Each row of a before or after table is a point. The points were changed in one or more steps. Then noise was added and the rows were shuffled. The steps act on columns, c1 being the first. What was done? A step turns or swaps two columns, mirrors them in a line or flattens them onto one, adds a multiple of one to another, or multiplies or shifts one. Angles are multiples of 10 degrees, from the lower column toward the higher: turns from -170 to 170, lines from 10 to 170 but not 90. Use the fewest steps. Two steps may share a column if one is a turn and the other turns, adds or multiplies; they go together, in the order done. Otherwise the lowest column goes first.
(in the rows, 128 means zero)

Before (11 x 3):
[[124 108 170]
 [136  79  98]
 [112  57 146]
 [138 168 115]
 [ 89  51 174]
 [ 90 175 209]
 [134 108 132]
 [ 93 166 109]
 [107  84 115]
 [116 103  64]
 [ 97 228 179]]
After (11 x 3):
[[115 124 130]
 [182 143 119]
 [ 84 148 113]
 [102 170 121]
 [156  97 126]
 [ 77 189 139]
 [225 104 153]
 [105 146 138]
 [ 87 199 144]
 [176 134 166]
 [112 153 100]]
Steps: turn c1 and c2 by -120 degrees; multiply c3 by 0.4

Before (14 x 8):
[[ 67 102 142 146  76 117 139 174]
 [141 161 144 160  76  98  82 107]
 [110  87 100  40 103 159 128  46]
 [131 123 113  39  96 136 151 128]
 [ 35 129  30  96 161 160 202  92]
 [109 152 151 113 118  57  86 128]
 [116 118  77 118  81  91  73 161]
 [168 159 125 118  80 116 124 163]
 [ 98  77  79 112 191 194 163  80]
 [148 162 158 122 117  80  49 181]
 [134 136 137 156 112  54  85 161]
 [ 30 120  26 142 130 197 147 135]
 [ 71 111  29 141 152 156 200  66]
 [110 189 156 120 124 123  83 103]]
After (14 x 8):
[[146 172 136  97  64 144 126  91]
 [ 94 144  93 102  77 136 156 135]
 [132 171 110 154 106 168 119  69]
 [ 71  91 218 195  99 121 107 138]
 [182  89  78 161  80 128 134 124]
 [204 108 163 191 138 142 137 245]
 [176  74 218 162 176 172 161 198]
 [107 202  60 117  94 148  98  94]
 [132 203 142 148 113 116 134  95]
 [130  79 202 160 195 109 107 185]
 [ 61 103 133 182 105 130 150 145]
 [164  94 192 221 188 166 176 207]
 [125 141 104 146  67 188  94 155]
 [145 155  79 107  99 176 102  86]]
Steps: turn c1 and c4 by -130 degrees; turn c5 and c7 by -20 degrees; turn c2 and c7 by 40 degrees; turn c3 and c6 by -140 degrees; turn c3 and c8 by 70 degrees

Before (9 x 12):
[[ 78 108 160  92 121 198 106 160 149 169  73 162]
 [153  98 177 126 111 132 173 155 150 134 133 169]
 [154 116 173 150  93 172  93 116 197 114 136 127]
 [181  93 181 129  41  45 142 161 138 180 186  96]
 [115 161  79  82  90  98  95 118  82  98  77 163]
 [160  81 182 195  84  63 113 177 164 173 206 149]
 [113  89 145 186  93 125 193 158 199 193 172 109]
 [ 50 172 143  81  85 146 127  99  40 117  86 173]
 [137  97 167 125 126 126 106  74 210 159 128 160]]
After (9 x 12):
[[139 147 180 118 143 138 178 154 107 132 123  59]
 [ 89 135 154  90 121 201  96 162 106 165  69  82]
 [131 207 181 129  65  54 220 156 121 186 186 106]
 [130 156 174 126 108 123 118  71  44 165 125  62]
 [105  53  84  91  86  90 122 120 181  99  75 141]
 [135 152 174 149  78 176 132 109  64 119 128 114]
 [136 185 191 192  83  65 157 178  91 178 207  52]
 [ 97 212 144 186 158 121 183 161  54 187 168  92]
 [ 39  27 147  82 135 154 130 102 213 122  93 155]]
Steps: turn c1 and c5 by -30 degrees; turn c5 and c7 by -50 degrees; multiply c2 by 2; turn c2 and c12 by 140 degrees; multiply c9 by -1

Before (9 x 20):
[[163  82 110 115 128 197 117 125  95 102 105 131 116 120 139 118  83 134
  187 163]
 [150 202  94   7 119  10 174 104 226  86  60 107  97 175 145 130  73  97
   11 146]
 [132 135 129 114 161 136 167 113  86 183 166 175  94 102 128  97 121 121
  128  95]
 [151 129 157 110 112 114 134 147  53 187 106 151 180 119 111 136 125 141
  150  86]
 [193 137 164 145 115 138 109 106  91 126 154 139 144  75 122 153 126 162
  130 136]
 [156  94 161 116 122 176 124  82 109 153 158 136 133 141 114 169  82  95
  158  98]
 [138 129 162 117 110  75 121 147 117 105 159 152 134 133 188 114 130  90
  123 118]
 [180 139 176 158 142 182 104 109  94 165  90 155 112 140 145 120 146 154
  182  74]
 [108 167  86  76  87  25 123 130 224  97 109 141 100 183  94 104  82 121
   33 135]]
After (9 x 20):
[[157 169 155  90 122 174 130  96 109 157 105 156 194 143 118 162  87 154
  160 101]
 [138 135 100 106 111  78 119 119 119 106 110 141 194 142 189 106 131 164
  124 118]
 [165 173 135 148 126 193 117 116  95 100 141 120 177 107 138 113  81 117
  183 163]
 [133 121 135 128 162 134 171 108  90 181 136 151 155 198 132  73 118 133
  120  95]
 [147  60  99 167 124  12 177  14 224  84 103 111 158  42 146 139  75 173
   12 143]
 [152 125  95 111 108 114 135 119  51 184 147 148 242 102 114 127 123 118
  149  86]
 [180 114 141  76 138 181 102 141  91 162 131 149 171  99 144 108 149 105
  186  72]
 [107  90 118 176  89  28 125  84 221  99  84 129 163  63  93 100  85 142
   33 134]
 [190 113 141  84 113 135 106 138  89 128 167 150 202 165 120 146 125  97
  126 135]]
Steps: turn c2 and c18 by 170 degrees; turn c4 and c8 by 60 degrees; turn c3 and c4 by -110 degrees; turn c11 and c14 by 110 degrees; add 0.7 times c5 to c14; turn c12 and c16 by -30 degrees; shift c13 by 60
